Each row is a point. Each copy is the shape, with its points in the same order, stretched, turned, moved and blurred by noise. Some copies are also mirrored. Which?

Shape (9 x 3)
[[-13  27   7]
 [ -1  41 -11]
 [ -6  18   6]
 [  6 -13  -3]
 [-23  13   3]
 [ 16   4  10]
 [ 15  13 -24]
 [ 25  -6  53]
 [ 21  17 -16]]
Copy 1 (9 x 3)
[[ 23   7 -22]
 [ 27  32 -25]
 [ 22   9 -10]
 [ -1   5  11]
 [ 15  -7 -12]
 [ 19  11  14]
 [  3  41  -1]
 [ 44 -20  36]
 [ 13  35   5]]
Copy 1 is: mirrored
Copy 2 (9 x 3)
[[ -5  40   7]
 [ -6  28  30]
 [ -3  29   2]
 [-11  -5 -12]
 [-16  33  -5]
 [ 10   9  -1]
 [-18  -6  24]
 [ 46  27 -30]
 [ -5  -2  24]]
Copy 2 is: mirrored
Copy 3 (9 x 3)
[[ 23  22 -11]
 [ 35   6 -32]
 [ 15   9  -8]
 [ -6  -7   7]
 [  6  25 -13]
 [ 16  -5  12]
 [ 15 -14 -26]
 [ 27  -6  60]
 [ 26 -17 -17]]
Copy 3 is: only turned
Copy 4 (9 x 3)
[[  2   4 -23]
 [ 29  -1 -24]
 [  2   2 -14]
 [ -4 -15   9]
 [-11  -7 -24]
 [  7   6   9]
 [ 31 -20   1]
 [-19  40  23]
 [ 32 -10   5]]
Copy 4 is: only turned

Shape (6 x 3)
[[ 15 -40 -15]
 [ 20   7  16]
 [-37 -20  27]
 [  4  42 -42]
 [ 39   4  10]
 [-21  10  11]]
Copy 1 (6 x 3)
[[ 15  -3 -33]
 [-34  -6 -13]
 [  0  -7  31]
 [-31  60 -20]
 [-30  -8 -31]
 [-24  16  14]]
Copy 1 is: mirrored
Copy 2 (6 x 3)
[[ 16 -42  -9]
 [-11   4  16]
 [ 42   9 -17]
 [-39 -18 -42]
 [-21  -6  27]
 [  7   9 -20]]
Copy 2 is: mirrored

Shape (8 x 4)
[[  6   6   2  13]
 [-10 -16 -37 -38]
 [-18 -17  -6 -46]
 [  5  -8 -25  17]
 [-24   8  25   5]
 [ -5  23   6  -7]
 [  2 -10  19  14]
 [-20  -2   7  -1]]
Copy 1 (8 x 4)
[[ -7  -4   3  11]
 [ 18  -4 -45 -45]
 [ -7  12 -24 -60]
 [  7 -23 -26  11]
 [-28  -6  29 -15]
 [  2   9  18  -9]
 [-28   1  -2   5]
 [-19 -10   5 -19]]
Copy 1 is: mirrored
Copy 2 (8 x 4)
[[ -2   9  -6 -20]
 [ 19 -36 -17  24]
 [  6 -23  16  35]
 [  4 -14 -23 -22]
 [-27  14  23  -4]
 [ -4  17  -6  10]
 [ -7   6  14 -20]
 [-19  -2  10  -3]]
Copy 2 is: mirrored
Copy 3 (8 x 4)
[[  5 -12   1  22]
 [ 18 -12 -16 -59]
 [ -7  13 -14 -54]
 [ 25 -31   8   4]
 [-27  -7   5  15]
 [-10  -4 -20  14]
 [ -4   0  16  21]
 [-12 -15   4  -2]]
Copy 3 is: only turned

Shape (12 x 6)
[[ 26 -19 -26 -10 -29  16]
 [ -9   9  -3   3  21  34]
 [-16 -30 -39  26 -11   2]
 [ 33 -18  -9 -25  15 -16]
 [ -9  15  36  -3  -8  -2]
 [-17   7  18 -15 -26   1]
 [ 20 -28 -24  14 -16  -2]
 [  3  27   9  -1  14   6]
 [ -4  15   0  13  10   2]
 [ -7  25  20  -8  -9   2]
 [-16   9  -4   0  13 -11]
 [ 25 -25   5 -11   6  -8]]
Copy 1 (12 x 6)
[[ 51 -22  -9 -10 -38  -7]
 [  3 -22 -25  42  21 -10]
 [  7  11 -49  -4 -48 -10]
 [ 56 -13 -27 -14  13  20]
 [-20  -6  27  -1  30  -6]
 [ -9 -10  23 -24  13 -23]
 [ 32  -3 -23  -7 -43   8]
 [  8   3   0  28  36  -5]
 [  1  10 -10  23  16  -5]
 [ -3   0  23   3  31 -13]
 [  2  15 -20   1  24  -9]
 [ 30 -20 -18 -12   1  18]]
Copy 1 is: mirrored
Copy 2 (12 x 6)
[[  6   9 -60  14 -14   7]
 [ -5   1  10 -26  22   9]
 [ 28 -25 -22  26  21   2]
 [  7   5 -12  -6 -30 -19]
 [-18 -11  24  10  -5  32]
 [-15 -30   2  11  -7  31]
 [ 21   4 -39  31  -6   6]
 [-20   2  18   0   8   2]
 [-12  -1  19  11  17   6]
 [-25 -10  16   8  -1  22]
 [ -7 -23  25   9  12  -7]
 [ 14   2 -13   0 -23   1]]
Copy 2 is: only turned
Copy 3 (12 x 6)
[[-10 -14   0 -52   5   1]
 [-15  28  18   5  19 -27]
 [-35 -31  -4 -19  14 -26]
 [  9  -8 -23 -12  33  22]
 [  2   8   7  22 -20  -2]
 [-16   2   2  -4 -26   7]
 [ -8 -30  -3 -30  14 -12]
 [  6  29 -10  14   1 -18]
 [ -3  14  -9  10   1 -26]
 [  1  17  -5   7 -20  -3]
 [-11   8 -19  15   4  -9]
 [  7 -16  -2  -5  26  15]]
Copy 3 is: mirrored
Copy 4 (12 x 6)
[[  2 -16 -17  18  31  -1]
 [ 18  33 -19 -23   8  32]
 [-36  17 -38  23  -4   6]
 [-10 -41  -1 -26  17  -3]
 [ 24   3  19  -1 -22  27]
 [ 12   9  28  18 -10  24]
 [-15 -17 -32  14   7  -4]
 [ 26  17   2 -25  -7   7]
 [ 11  18  -7 -15 -15   7]
 [ 26  13  21  -4 -12  15]
 [ -6  15   6 -13 -17   6]
 [ -8 -35  -6 -12   7  14]]
Copy 4 is: mirrored
